Each row of a before or after table is a point. The points were changed in one or more steps. Then noise was added and the rows were shuffled. The steps act on how far a point lies along the listed directions, d1 being the first. Write out the steps. A step turns or swaps two directions, mirrors them in a line or flattens them onto one, adds a multiple of one to another, or multiplies one. Angles are multiples of 10 degrees, from the lower direction toward the higher: turns from -170 to 170, lines from 10 to 170 but not 90. Use the fewest steps. Two steps may share a direction if one is a turn and the other turns, adds or multiplies; they go together, in the order done. Otherwise the lowest direction goes first.

Directions:
(1): [ 54  12 -33]
(2): [ 20 -60  12]
Before:
[[ 19  39 -24]
 [-22  37   4]
 [ 31 -16 -26]
 [-48 -11  12]
 [-12  17   7]
 [  7  -2 -14]
 [ 33  38 -40]
 [-38  37   9]]
After:
[[ 34 -29 -23]
 [-15   4  -5]
 [  5 -20  11]
 [-59  -4  23]
 [  2 -38  20]
 [-30  31 -11]
 [-41 -13  25]
 [ 12 -50  15]]
Steps: turn d1 and d2 by -140 degrees

Directions:
(1): [ 15  12 -47  60]
(2): [ 37  42 -33 -44]
(3): [-32 -41 -53 -26]
(4): [-60  51  -4   1]
Before:
[[-14 -28  -6   2]
 [ -7  14  -9  17]
 [ 21 -26  19  12]
 [  1   2 -37  25]
 [  5  11 -14  13]
 [-18 -18  -4  -7]
 [ 13  12   5  -4]
 [  5   8   0   2]]
After:
[[ -7   9  10 -18]
 [ 17  10   3  -2]
 [-18  -8  14 -38]
 [ 60 -58  19  15]
 [-31  23  13 -11]
 [-16 -13 -17   8]
 [  1   8   4  -4]
 [ -6 -34  -8   4]]
Steps: multiply d1 by -1; multiply d4 by 2.5

Directions:
(1): [ 17   3  30  38  36 -13  35 -19]
(2): [  5   9   0  16 -20  60   1 -36]
(3): [  2  29 -21  -6 -35 -13  54   4]
(4): [-22 -24 -46  39  15  13  12  21]
(5): [-30 -46  29 -23  -9  12  32   1]
(6): [-20  38  24  -2  18  30   5  45]
Before, 14 rows:
[[  5 -10   0  17   0  -8  15 -20]
 [  7   8  30  -1   7 -10  37 -25]
 [  7   3  27  -5   6 -25  16  -2]
 [  4 -34 -27 -11   9 -26 -13 -10]
 [  1   3 -16  18   7 -12  25   9]
 [-17 -28   6  11   8  29  16  -6]
 [-14 -11  28 -24  -6   3  26   7]
 [-19  -7  -9  13  15   2  -7   8]
 [ -1  19  -1 -11 -18   3   7  -6]
 [ -5   8  -6  -3 -18  -7   2 -20]
 [ -7   1  -7  16  -9  29 -14   2]
 [ 20   9   9   4 -19   4  11 -12]
 [ 24  17  22  -5  22  -9   4  -8]
 [  7  10  -8   1  -3  -5  -3   3]]
After (14 x 8):
[[ 23  33   5   1  -9 -32  54 -24]
 [-15 -16  -3  19  23  11 -28   2]
 [ -4  14 -25  13 -15 -10  61   7]
 [ 18  19   4  -5 -33  -5  38  -6]
 [  5  -6   5  16  -6  -6  23 -18]
 [ 12  10  11   3   4 -40  18   4]
 [ 28  33 -19   2 -11 -30   6  -4]
 [ 15   3  30 -10  26  -9   7  -1]
 [-12  13  -7 -15 -31 -11  30 -15]
 [ -3   4   3  -9 -11   3  15   7]
 [ -7  -1   4  13  -2  34 -26  -3]
 [  2  32 -10 -17 -37 -10  34  -1]
 [ 17  -3 -13  29  19  19 -30 -28]
 [ -8 -54 -12  -8  22  -6 -23  -5]]
Steps: turn d2 and d4 by -20 degrees; multiply d3 by 3; mirror d5 and d6 in the line at 110 degrees
